Each wall is flat, endless, passes through zero and stands at right angles to its row. A trip goes straight from one point to another. Which walls does it cross, in order?

Walls:
(1): [-2 20 -6]
(2): [-47  -1   1]
(3): [19 25 13]
(4): [-5 -5 37]
(5): [-23 -13 -34]
(6): [-26  42 -54]
Trips:
[-49  22  20] to [-66 -25  10] -> 1
[  8 -18  -7] to [-15 -13 -34] -> 6, 2
[-12  60  11] to [-16  -5 -16] -> 4, 5, 3
[-14  63  -6] to [-9 34 -5] -> none
[-11   5 -24] to [ -6   3 -65] -> none
[17 -2 37] to [ 11 -57 -36] -> 3, 5, 4

Walls:
(1): [ 18 -10  15 -24  -7 -12]
(2): [-21 -11  14 -45  39 -24]
(3): [ 29  22 -74 -36 -13 -34]
(4): [-13  28  16 -28   1 -54]
(5): [-25  41  16 -15 -22  14]
(6): [ 28 -16   7  -1  20  33]
(7): [  2  -4 -39   4 -22 -13]
(8): [ -4   0  10  -2 -10  18]
(9): [ 52 -28  16  48 -30   2]
(10): [-57  11 -15 -44  44 -18]
Trips:
[ 72   4  -3  13   0 -45] to [-17 -48  14  14 -12  42] -> 4, 3, 8, 7, 1
[ 46  16 -23   0  10   5] to [-22  23 -10 -20  21   0] -> 9, 1, 10, 4, 2, 5, 6, 7

Walls:
(1): [ 17 -39   8  22 -36  18 -19   9  11]
(2): [-48 -30 -26 -55   6 -26  27  25  -9]
(3): [-22  -3  37  42 -76  -8  66  23 -24]
(4): [-32  16  18 -18  22 -22  24 -25  51]
(5): [ -8 -41  -6  22  36 -11   5  -2  25]
Trips:
[-13  10  52   0  -9 -14  37   8  36] to [ 30 -13  58  19 -27 -12 -32  29  32] -> 2, 1, 4
[ 12 -42  31  13  57   7 -14 -17  22] to [ 56  32  15 -26  -3  13 -26  61  23] -> 4, 5
[-12   5  40  31  -1   3 -35  52   9] to [-40  28  -8  46  53  -7  52  -6  29] -> 4, 1, 2
[-54  56  27 -76  13  30 -12  20 -59] to [ 13  23   2  16  -2  39 -29 -14  -4] -> 4, 2, 1
[ 40   5  44  34   5 -19 -11  14 -14] to [-45  -4   3  18 -38  -2 -32  45   0] -> 2
[-15  45  -8 -42  87 -30  15  19 -41] to [  8  17  11 -16   2 -18 -24 -58  63] -> 5, 2
[-34 -35  47  -6 -45 -13 -11  17  -6] to [  5 -45 -17  30   3  51 -50  29   0] -> 5, 2, 3
[ 55 -27  -1  32   4 -13 -17   1 -32] to [ 12  18 -61 -44 -22 -13  -4 -39 -19] -> 5, 1, 2

Walls:
(1): [ 27  48 -26 -46  -3   2  13   5 -22 -33  18  10]
(2): [ 29  15 -13  36 -25   8  -3  35 -23 -25 103  26]
(3): [10 11 13 66 16 -2 -5 -7 -6 36  5 29]
(4): [ 26  43  20  20  14  -9  22  22  11   6  -3 -17]
(5): [ 22 -20  14  44  28   3  33 -62  -1  -2   3  49]
(6): [-26  -1   6  43  12 -12  10  -3 -21  -2  -8 -57]
(7): [-121   34    8    3  -17  -18   41   15   34   47  -50   -8]
(8): [-21 -44  36  24  79 -19 -20 -33 -10  29  31 -15]
Trips:
[ 18 -15 -85  60   9  13 -69  -7  26  49  15  20] to [-20 -65  27 -29 -20 -56 -23 -21 -15  -3 -20  10] -> 2, 3, 7
[-23  -2   8 -21   4 -12  66 -26  19 -32  29  26] to [ 36 -13   6 -88 -16   6  -2  38 -26  -9  29 -11] -> 7, 5
[ 28  21 -27   9   0 -16   3  33  10   2  13  15] to [ -3   2  -6  15  -6 -19  34  29  65   2   4  46] -> 7, 5, 1
[ 21 -30 -75 -42 -10   2  -8  -4  -7  30  15   7] to [  2   1 -38  21  37 -27 -39 -15  -5   9  17 -34] -> 8, 6, 3, 1
[ 47 -33 -32 -25 -46   9  -8 -25 -22  22 -14  -5] to [ 12  43  -8  14 -11  46 -59   7 -25  51 -19  -7] -> 3, 4, 1
[ -5  -9 -16  31   7  -8  14  81 -29 -55 -36 -17] to [ -5  32  26  31 -15 -18  32 -20  71   8  16  23] -> 1, 3, 5, 6

Walls:
(1): [  4  15 -42  25  16  -3  17 -77  34  21  26  23 -62  35 -28 -69 -10  47]
(2): [ -1  -3  -3   4   8 -26 -36 -23   0   2   6   6 -24  22   6  29   2  27]
(3): [ 17   4 -62 -37 -57 -21   5  13  11 -40  14 -11  -7   3  27 -34 -19   1]
(4): [-65  20   4  -7   5  21  26 -73  21  55 -16  59 -42  58 -42 -13  24 -16]
(5): [-41  33  15  42   5  23  -3  28  -5  45  19  51 -22   7 -81  -1  36  27]
(6): [-18  94  57 -36  -1 -47  23  26  35  49  38 -21  46  25 -32  39 -12  -1]
Trips:
[ 31 -36  14  19 -32 -16  22  57 -43   4 -18 -19   5 -28  49 -27 -52  20] to [-36  36  64   6 -20 -22  -3 -43  42 -38  33 -18   7 -10 -36 -25  22  19] -> 6, 1, 5, 3, 4, 2
[-28 -36  46 -31 -12 -41 -12  64 -64  26   8 -11  15   8  15 -15  17  34] to [  7 -13  23 -17 -31  -7 -28  24  -2   9 -19   1  -6  13   7  19 -32 -20] -> 5, 3
[-20 -35  11 -19 -38 -23 -13  18  25 -10  12  31  24 -70   7 -33  50   1] to [ 18   2 -10  -1   0 -33 -16  33  15  -8 -34  10 -37  -5   6 -17   0  21] -> 5, 2, 1
[ 57 -53 -24  75 -29  25  10 -22 -28  37  68  -4 -23  32  -9 -33 -20 -24] to [-18 -20  24  -7 -42  22 -11   0 -15  10 -81  31  25 -24  -5   7 -25  -1] -> 3, 1, 5
[ 15   8  11   6   3 -18  14  -9 -62   5  17   1   2  32 -20 -28  20  -8] to [-45   8  -3  13  25 -17 -49 -25  16 -19 -25  27 -39 -20 -33  23  40  31] -> 2, 6

Walls:
(1): [ 17  -9 -72 -49  10 -74  21  10  -2 -23  50 -16  22 -26   2  -3 -14  -2
  -7   0 -15  40 -20  12]
(2): [ 43 -36   1  37 -27 -31  -2 -29 -25  55 -11  36   8  51   5  33 -24   7
  -2 -47 -13 -26  43  32]
(3): [-41  37 -20 -30  -2 -16  18 -19  -1 -35   7  12  -4   1 -14 -33 -27  17
   1  -7 -41   1  43  29]
(4): [-13  23  18  27 -12 -45   6 -14 -45  -5   3  -3  10 -17  28  25 -32  13
  -5  12  45  12  17   8]
(5): [-16  35  17  62  31  -1  34  16  30  18 -52 -42  38  14 -29  -5 -24 -14
  22  -3  -1 -17   8   7]
(6): [ -1  15  57 -44 -26  26  20  -5   0   7  22  20  76  28  38 -21  11 -31
 -31  30  25   2  18  26]
Trips:
[-23  25  -1  -5   4  56 -17 -10 -56  40 -16   3  19 -21 -11  31  70 -27
  29  18   5  22  36  10] to [ -15   13    8  -25    8   26   -1   48  -41  -60   20  -22   19   13
 -115   28    8   37   -5   17   36  -50  -20    3] -> 5, 4, 3, 6
[ 43   3   3  14 -43  18   9 -48 -15 -13  57  30 -14 -15  16  15 -27  22
  19  -5  13  19   6  17] to [ 48  -9  40  28 -16  10   9 -20  33  14  -8  -1   8 -34  -9 -14 -18  34
 -20  25  50 -35  11  24] -> 3, 1, 5
[ 28  11  -4  52  19  19 -24 -26   4  29 -61  -4  38  -3  20 -18 -58 -42
  25  25  11 -22  67  10] to [  2 -16  23 -23   1 -66  40  31 -58  14  36   8  -8 -54 -34 -27  26  31
   6  31  73  45 -17  32] -> 1, 2, 5
[-27   8  46 -20   7  39  12 -10  13 -23 -37  -2 -18  16 -15 -11  23  35
 -35 -16   0  21  -2  17] to [ 62  31 -14   3 -15  -8  -6 -16  15 -13  24 -59  70  52  12  15 -31   8
   7   7  17 -91   8  36] -> 2, 4, 1, 3
[ 28  12 -34 -29   9 -28  35 -44   7   3   5 -18   9 -14  -3  11   8  43
   8 -22 -46  84 -47  89] to [  6  33   9  18  31 -27  21 -19  -8 -13   9  22 -14  -9 -24   9  22  85
  41  21  -5 -19  25 -10] -> 4, 5, 1
[-36  -1 -16  28  27  -6 -25  46  66   3  30  24 -35  -2  -1   5  59 -15
   9   5   8  28 -12  21] to [ 43  61  12 -41   9  45 -36  41  -8 -39 -51 -13   7 -12 -18 -18  -8 -18
   9  41   7 -23 -57 -48] -> 1, 5, 6

Walls:
(1): [-17   8  64  42  -4 -37  11 -10 -12   5 -12   7  -2  -1 -20   9  50 -31
  14  -2  15   2 -51  11 -27  -2  52 -14  -5   1 -14  22  -8 -24 -34  14
  33 -16 -72 -55  -4 -12 -22  -3  28 -28 -69  15]
(2): [ 19  11  13 -50  -5 -12 -16  15   6   4  52  38  16 -27 -32 -47 -16  29
  67 -22   8   7 -10  -5 -32 -34  14 -12 -35 -33 -32  69  -4  14  12  17
  21 -71 -19  54  36   4   9 -25   7   6 -17   4]
(3): [-43 -19  36  26 -15 -38  -6   6   8  26 -61  33  11  12 -40  22  12  61
  -9  34 -15  47   7  43  -4 -35   2  21  -8   9  62   0  -8 -26  50  17
  19  18 -10 -15 -69   5 -61  30  -4  22  -9  19]
(4): [ 56  17 -55 -67  13 -29  39   0   2  58  -7  17  37  39  38 -23 -52  19
  30  -8  -2 -30   6 -26   7  14  57   6  11  24 -41   2 -46 -46   9 -23
  33 -18 -25   2  18  46  -7   6  48  23 -20 -37]
(5): [-35   1  -8 -41 -21  17   9 -11 -70   9 -66  28 -51  12 -10   8  33  27
   8  46 -43 -18   4   6 -44  28  10  29  27  48  -2  22 -21 -78 -45   0
  41  32  30  19  39  11 -20 -82  -7  -7  -1   4]
(6): [-11  21   2 -12 -31 -22  14  35 -26 -11  11 -45  38 -29  -7   0 -12  14
  61 -64 -16 -14 -27  12 -37 -43  50  14  22 -23  22  23  48 -29 -14 -37
 -21 -43  -7  -7 -80  -9  42   4  34  24  26   3]
(7): [-48  -6  41  -1  70   1  -8 -29  30 -28 -36  -4 -32  -1  16 -17 -36  35
 -28 -19   2  58   4 -29   8  10  39 -59  43   8  -4 -29   6  42 -11  13
  21 -72  23  50  36 -13   3   1  51 -26 -18 -45]
(8): [-10   6  38 -29  19 -38   7  35   6  53  30 -27 -15  27   7 -22  10  -7
  -9 -10 -20 -15   8  -2 -44 -11 -60  10 -33 -39  15  24 -36 -10 -27  25
 -38   9  21 -34   0  34  -6  12 -57 -12  16  37]
(9): [ -7 -19 -47  15  37  18  -6 -23 -20  -4 -36  36 -17 -37 -56 -33   4 -22
 -38  21  -5 -13 -46  36  63  50 -37  67 -63  11  -4 -26  10  26  56 -34
  49  12  -3  22  17   3 -38  13  37  18 -26 -22]
Trips:
[ -1   3 -19 -40 -93 -52 -18 -21 -63 -18  -8 -35  14  28  57  22  46 -32
  19 -41 -39  74  20   5  14  15  23   2  10   9 -23 -15   9 -35  26 -11
 -21   2 -14   5  18   2  27  14 -27  -6 -15   9] to [  2 -44 -20  15  -7   9  25   8 -38  19  -5   3 -17  15  12  14   9   4
 -15 -17  -6  -2   4   3   1 -19   3  -7  35  -2   5  22  -4 -41  -8 -31
  34 -12   8 -43 -33   4   3  16   3  44 -42  21] -> 3
[ 19 -11  18  24  31  -8  61 -19 -22  33  55 -46  23  -3 -42  19 -48  27
   3  34  -8  37  -9  35  12 -24  48  37 -23   4  28 -21  65  53  67  70
 -15 -19  44  11 -36  11  -1  20  24 -33 -31  17] to [ 43 -31  55   2  39  27   2 -32   8  -4  -9  -1  13  37 -14   0 -11 -12
  -5  -7 -49  17 -81  -1  -6 -23 -13   6  49 -40  -9  -9 -31  23   9  -2
   8  -9  43  82   3  -8  25 -24  49 -11  -6   0] -> 3, 6
[ -4 -13 -58  -8  62   2  -3   1  -1  16 -10  16 -17  51  62 -41 -16 -40
  -8 -49   1   0  13 -33 -17  42 -42 -20  12 -18 -10   9 -29 -39  16   8
 -44 -32 -11  42  59  40  -9  11  -3 -68  -3  23] to [-44  30 -30  49 -42 -23  -8  28  14 -20  -6  24  -6  22  21 -18  34 -36
  56  46  19 -50 -37  15 -42  25  14 -13  14  -5  -7  -1  28  -3  16   7
 -14  21  -7 -27  32 -12  -1  12   6 -25  -5  35] -> 1, 7, 2, 4, 6, 8
[ 11   4  -9  25 -24 -11 -57  -1  22  -4  17   0 -35 -30  -9  57  -5  18
  -5  -2 -60  18 -41  11  10 -20  -6 -33  52 -20 -27  54  25  12  37 101
  -2 -10 -15  -6   3 -11  -6 -17   4 -32 -19  36] to [ 47  29 -11  -3  14 -34   2 -22  42  18 -59  18  -2 -23 -39  -1   5   5
 -24  -8 -25  -7  14   6  54  11   0 -10 -30 -11  33  35 -19  -2 -13  -1
  61  -3  29  33 -38  29   5 -47   8  34 -76 -36] -> 5, 9, 4

Walls:
(1): [ 28 -22   4  36   5 -16 -40  -4  45 -29  11  -6  32  36 -28  56   9 -23
 -29  18   4  15 -38   7 -18  -9 -30 -11  12 -11 -17  22  26  10 -22  27
   6 -40 -21 -27  58  42  -3   2 -17  20 -16 -50]
(2): [ 18 -10 -14 -20  34   7 -43   5  -6 -29  45 -30   6 -13  17   5 -53  19
  21  25  26   6 -10   2  41 -42 -61  15  -7  36 -35  -5  38 -30   0 -20
 -39   3 -40  34 -11  27   8   8 -54  37  32   7]
(3): [ 36   9  47  -2   2 -12  -7   4  -3 -39  29   7  40 -10  14  12 -33  -6
 -42   0  28   8 -25  -3 -16  12  29   7   1 -36 -11  17 -34 -31  43 -57
 -13  18  -1  20 -18 -38  -1 -76  10 -26  -7  20]
(4): [ 43 -39 -22 -58   5 -59   2  22 -28   1   2  16  78   0  -2   9 -63 -15
 -18  32 -48 -19  18   1  25  47  35  44   8 -31   9   9  53  45   5 -39
  27 -22   6  13 -67  50 -39  20   4 -16  40  13]
(5): [ 37   9 -20  22 -26 -38 -11   0  24 -26   3  18 -51  31  36   0 -38  18
 -16  30 -11 -70 -51  45  41  51 -40 -55  29 -13  31  53   9  46 -32 -20
 -13 -26  -5 -45  32  33  39  24 -46 -50   7 -14]
(6): [ 28 -18 -46 -10  64   3   7 -48  10  28  67   1   9   4 -92  -5  29  11
   7  55   7 -32  64 -29 -14 -17  12  -6  50  14 -63 -43 -15  32  23  38
 -55 -40   3   5  54 -26 -13 -30 -12  -2   4 -43]
(7): [-10  41  -4 -32 -61  21  -6   1 -34  27  -1  36 -18  23  -1 -10 -21  -1
  49 -27  39  73  -3  25 -52 -25  14  33  21 -28  -8 -16 -15  -2 -18   2
 -33   9 -11  76 -12 -16  -2   1 -13 -13   7  -2]
(8): [  0  -1  24   4 -26  15 -20  16  -1 -10 -17   5  44  10 -28  34  15  51
  -7  19  15   6 -13  27  32  24  38  16  42  -3 -10 -15  13  41 -57  32
  33 -24 -57 -19  13 -28   8  -4 -56  -8  43 -38]
Trips:
[-46 -12 -21   9   1 -27  14  64  32 -22   5  77 -41  46  35 -20  41  -6
   1  -9  16   1 -24 -22 -30  -8   2 -11  -5 -26  21  30 -16   7  21  41
  16 -21  -2 -11  32  -7   6   2  45 -15  12 -34] to [-26 -66  49 -45 -24  -9  21 -12  63  14  38 -32 -23  39 -12  -7  31   0
 -12 -11  17   5  37 -37  18 -10  23   6 -40  21 -69  29 -23 -41 -18 -46
 -43 -21   5  19 -49   8  43   2 -53 -31 -33 -67] -> 6, 3, 5, 2
[ 26 -45   9   5  23 -17 -18 -19  -7 -21  83 -23 -11 -55 -19  40 -30  28
  17  35 -11 -32 -14  12  11   3  11  33 -35 -11  12  45 -26 -10   3 -18
 -36 -32  18 -26   8 -27  26 -20 -20  11   8 -40] to [-28   7  15 -18  16 -11 -23  13 -15  47  15 -19   8 -62  54 -61   2  -2
  37 -47   3 -28 -17 -18 -37 -21  37  14  54  36  25   4 -19  13  -7  38
 -34   5  56  16  23  -3  16 -31  13  13 -12 -46] -> 8, 4, 1, 5, 7, 2, 3
[ 17  -8  25 -20  40  14 -23  24 -36  11 -50  64  37  47 -53  20 -30 -32
  -6   8 -73 -38 -28  50 -32  23  10  36   2  -7  41 -27  22  37 -34  14
  12  54 -17  25  75  -6 -15 -31 -13 -53   3 -17] to [-32   9  35 -28 -11 -45 -28 -63  56  -6 -30  30  -2   0  32  32  31 -35
 -19  36   5  28  32  -2  17 -11  -5  26  56  24  22 -37 -12 -50 -51   2
  -5 -30   1  34  15 -41  26 -13  13   8  -7  13] -> 5, 4
[-35 -18   5 -29  23 -57  -5  16  17 -42  23  -6  -8 -26  67  23 -29  35
  29  -9 -37 -41  56  -8 -26   5  -2   4  -1 -51  35  -6 104   5  15 -19
  15 -11  24  38  31  60  69 -19 -23  25  71  29] to [-73   8  20   7 -20  31  39  23   3  35  34 -16 -10  -4   4 -41 -40 -47
  38  31 -39 -27  11  80  -3  -1 -11  13 -31 -26   4   9 -10  22   0 -36
   9  51 -17   5  52  -5 -25  24 -11  43  38  22] -> 7, 4
[ 28 -18  15 -29  -1 -38   1 -22  -4   7   8   5 -30  19 -24  -8  44  13
   9   3  31  51  16  41 -25  -9   0   1 -38   0  16  22  -2  42 -44  10
 -39  -9 -35  40  36  -6  56 -22   5   0 -38  -7] to [ 15 -17  21 -19 -24  19   5  19  -3  19 -33   9   8  34 -12  68 -17  35
 -12  -2  43  11 -13  10 -14  27  11   9 -47   2  48  34 -44   3   2 -12
 -35 -27  21 -13   9  18 -91 -16   2  12 -13  13] -> 3, 6, 4, 5

Walls:
(1): [ 35 -33 -51 -27 -30 -25 -41  15   6  11 -19  -6 -20  19 -51 -23 -16  38
 -12  -2  -8  11 -62  -4  27  16   9  27 -34 -42  -8  14  43  25 -72 -60
  18  -9  -6 -35  30  16  26  25  52   9   8  28]
(2): [ 14  26   1 -48 -21 -33  22  -7  19 -20 -21 -61  -2 -16 -38  30  22  38
 -10 -27  17  23  -3  19 -66   6 -17 -48  28  11 -18  27   2  17 -34  -7
  22  50   8 -56 -34  13  -1  24  -1 -32 -10  -3]
(3): [ 12  21  25  20  15  10 -19 -64 -19 -22  -1   0   3   8   3  29  15  55
  -4  19  16 -45  41  22   8  14 -23 -27  53 -17   8 -47  19  17  15   1
 -29 -48  -4   8 -22  35 -59 -18  26 -40  45  -4]
(4): [-12   7   4  67  27 -50   7  57 -24  -5   2  15 -32 -16  12  57  24  33
 -26  19   0 -22  -2  -1  19 -14  34  -3  35  25  46  41  25  11  19 -27
  16 -49  39  -9  25  32   3 -19 -10  -8 -14  19]
(5): [ -7  13   7  13 -37 -20   4  43  19   6  66 -46   8  17  36  51  23  13
  19 -41  83  17  27 -16  15  -6  22  -7 -13  -5  18 -18  -3 -17 -48  30
 -11 -30  -2  43   2 -33 -34 -41   7   3  26 -26]
(6): [ 13 -68  -9 -44  40 -13 -30  25  33 -16 -22 -17 -52  14 -58  -5  -1 -90
 -31   4  -4 -26  44  12 -28  15  -9  12  -4  35  76  -5  -5  11  -2  56
   7  58 -54  29  18  -8   5  -4 -11  -5 -12  47]
(7): [  6  37 -14 -43 -13  -7  37 -11 -49 -16 -42 -10  14  -6  12 -41 -16   5
  20 -11 -18   0 -18 -21  25  20 -11 -20  35 -25   3 -10 -83 -27  -4  26
  18  13  47  15 -25   6  58 -39  43  -8  20  42]
(8): [ 15  35 -30 -43  13 -25 -56  -4  42 -30 -42  27  21 -30 -12  -9 -27   7
 -25  13  -8 -19  56 -17 -17 -16 -20  23  -3  -1   0 -10 -19 -45 -21  -1
 -27  41 -12  24  18   9 -11  12 -10  39 -48 -16]
(9): [-18 -21  -3 -41   1 -30  -5 -11   9 -21  27  10  53 -39 -19 -11 -28   5
 -25   7 -37 -20  41   6  25  -4   5   8 -29  11  15  10  19 -70   5 -31
  -1  63   3  60 -39 -61 -38  -1   7  29  25  14]
Trips:
[ 30 -24 -75  -1  18   6 -37  -1  -3 -24   0  21  -4  50  25  -2   7  12
  12  -7 -39  19 -14  16  30  36  48 -16  24 -73 -56 -31 -11 -14  -4 -27
  26  -8  14  35 -11  34  52 -50  20  35 -20 -16] to [ 13  -1  23   3   6 -35  43  24 -41   8 -87  46   7   2  16 -53 -47  -1
 -37  -6 -17  42 -15  17  34  -1   2  -5 -27 -53 -35  -6  18  -6 -46  10
  19  -3  -5  -5 -49 -14 -13  22  -2 -11 107  22] -> 8, 9
[  1  25   9  -6 -15  14   4  59 -24  17  37   8   3  -1  17  19  35  10
 -22 -48 -34  35 -37  14  14  -6 -22  25 -47 -21  29  15   2 -19   4   1
   4 -15   9  29 -28  12  -6   9 -32   1 -55  26] to [-18   8  11 -12 -30   6 -36   8 -11 -35   0 -12 -25  18 -49  -7  11  66
 -22  43  11  -5 -10 -13 -63 -18 -67  25 -81   1   4  13  22 -17 -46 -15
 -35  33 -44  -5  16   7 -20 -22 -10  37 -10  53] -> 8, 2, 6, 4, 5
[ -1 -13 -22 -29 -71   7  11 -39   8 -90   0 -13  14  18 -25 -35  -7 -16
 -18  -8 -55  -7 -36  22  -8  23  -7  25 -19 -12  -3  -8 -19  -7  24 -47
 -21  19   4 -40 -21 -31  20 -48  -8  -5  62   8] to [-22   7   2 -23  39  27 -14  -8 -37  49 -17  29 -38  -3   2 -11 -10  14
 -26 -39  76  32 -14  -5 -18  18   3  33  54 -19  62   0 -28 -44  12  -6
 -24 -42 -15 -10 -45   1  50   9 -41 -29 -17 -51] -> 9, 3, 1, 2, 4, 5
[ 46  42  29  16  11  31  20  32  14  16 -26  10  -7  40   5  10 -18  27
   2 -14 -55   4 -50  14  13  -3  30 -42  12  66  28 -16  23  46   4  -5
 -11  51   8   1  -6  21  48   5  42  -9 -26  -5] to [  7   6  18  26 -26   3  -6   0  34 -50 -40 -51 -22  23 -25 -39  36 -29
  -3  17 -10  34  -3  -5  12  52  32  19   7 -39 -26  -3   3  44  27  11
   0  38  -9   4  44   8 -33   4 -61 -24  32  25] -> 6, 4, 7

Walls:
(1): [  8 -41  15 -17 -12 -27 -30  20 -35  31  22  -2   7 -20  -1  49 -41   8
  -6 -15  -5   0  11 -19  34  12 -14  41 -84 -65 -19  -1 -13 -48  -2 -35
 -20  28 -34  21 -13 -29   4 -19  41 -48  -7 -22]
(2): [  2  -5  59  17 -12 -21  24 -23   4   4  16 -42 -30   4   3   8  42   5
 -14   2  22 -33 -34  10  31 -12 -14  12   4  25 -16  -5  42 -14   1 -13
 -10  50 -18  -6  -4  12   0  20  -9  26 -18  25]
(3): [ 12 -76 -41 -16  38  20  32   3  24 -10 -11  18  57  -8 -15 -23 -21   3
  -1  22 -48  31  24  -7  -1 -25  17 -15   3 -15  74 -14  22  14 -33 -25
  48 -22   3  12 -14  22  76   4 -35 -23  -5  -8]
(4): [ 19  41  12 -33 -16  22  65  -3  44  -2  29  20  45  25  -1 -45  11 -13
  -9  -6 -34  10 -46  31 -19 -12 -21  29  35 -47   7 -32  60   4  33  -6
 -36   4  -7   2  45  29 -12  -8  37  24  -8   9]
(5): [-45 -20 -11 -22  31  37 -14  -7  12  60  22  33 -26  42 -15  40 -20  51
 -13 -11 -48  49 -31   6  34  -9  12 -47 -30 -97   2  33 -56  57  13  11
  32   1  27  -2  29 -10  13  31 -13  10 -17  -2]
(6): [ -6 -33  -1  -5   6 -15 -47  22  42  21 -54 -51 -12 -35  -4 -18  21  38
 -18 -11 -54   4 -36 -23  12  34 -18 -10   6  -5  57  41  57  40 -51  23
  19 -19 -18 -16 -24  30  17  18  -8  29  29 -41]
(7): [ -8  -2  30  -6  23  -2 -21  30 -56  10 -33 -10 -12 -45  -4  68 -42 -52
  14  14 -37  17  36  49   7  -1 -22 -22  -2  31  55   3 -28 -35 -40 -11
  23  55  -1 -16   4 -10  33   7  -4  12  -8 -31]
Trips:
[ -5  18  30 -10 -35 -15 -61  15 -16 -10 -11 -21  31 -56 -15 -62  -6  11
  -5  -1  19  30  10  56  62  29  42  28  -7 -36  13 -55  -7  17   0  -1
  22 -18 -27  22  16  32  -4 -38  -9 -12 -18  -7] to [ 22 -12  18 -21 -15  -1   5 -17  -8 -12 -30   0   3   1 -28  45  12 -48
  37  38  57 -10 -24 -35  47 -10  32  46  26  -6 -28  24  47  -8 -26   2
  -1 -12 -17  37   7 -18  39  -5 -28  65 -21 -30] -> 2, 4, 3
[ 21  81  15 -18  26   4  18  50  11 -26  21  58 -41 -13  23 -11 -41  54
  12 -65 -42  27   3   5  12 -11 -21  12   8  56  -8 -22  15 -34 -24 -15
  29  -9  11  36 -11 -33 -49  41  34  -1  15  -2] to [  5  43 -20  39  25  13 -55  32   0  24  -3 -53   8  14 -28 -52  -2  15
  35 -30  -4 -48  13  18  20  44  61  -6   8  18 -14  12  19  32 -42 -12
 -18   4 -29  54  -4  -6  18 -19 -18 -20   7   9] -> 6, 7, 4
[-34 -34 -15 -51  24 -43 -57  -7 -37  62  13   9  31  41 -24 -23 -33  49
  -3  52  25 -16   7  42   0   0 -13   1  10 -26 -32  26 -11  39   2  24
  38 -12  65  29 -26  15  28  23   3  18 -61  25] to [-32  26   3 -32  56  45  -4  -3   2 -19  22 -20  -8  15 -20   0  33 -17
 -35 -13  25  26 -29  14 -11  41  30  -8 -30  12  51   1  46  14   2  -1
  19  31 -18 -36   6  27 -13  -5  12  10  24 -16] -> 1, 4, 2, 7
[ 22  -4  20 -41  50 -10  48  24 -31   3 -11 -10   6 -40 -32 -45  27  19
  23  13  60  13   2 -24  72  22  36 -32  75  10  -4  22  39  53 -34 -36
 -20  19 -23   9  13  30 -40 -42  14  -6   8 -10] to [ 40 -25 -35 -15  26 -46  24  17 -10 -11  19  45  -2  17  30  -5   0  28
  38  19  12  -8  19 -14 -41  -2 -26 -34 -16  19  49 -35 -14  39 -46  31
  -8 -43  -5 -52  33  36   7 -17  -3  -4  -1 -30] -> 2, 4, 7
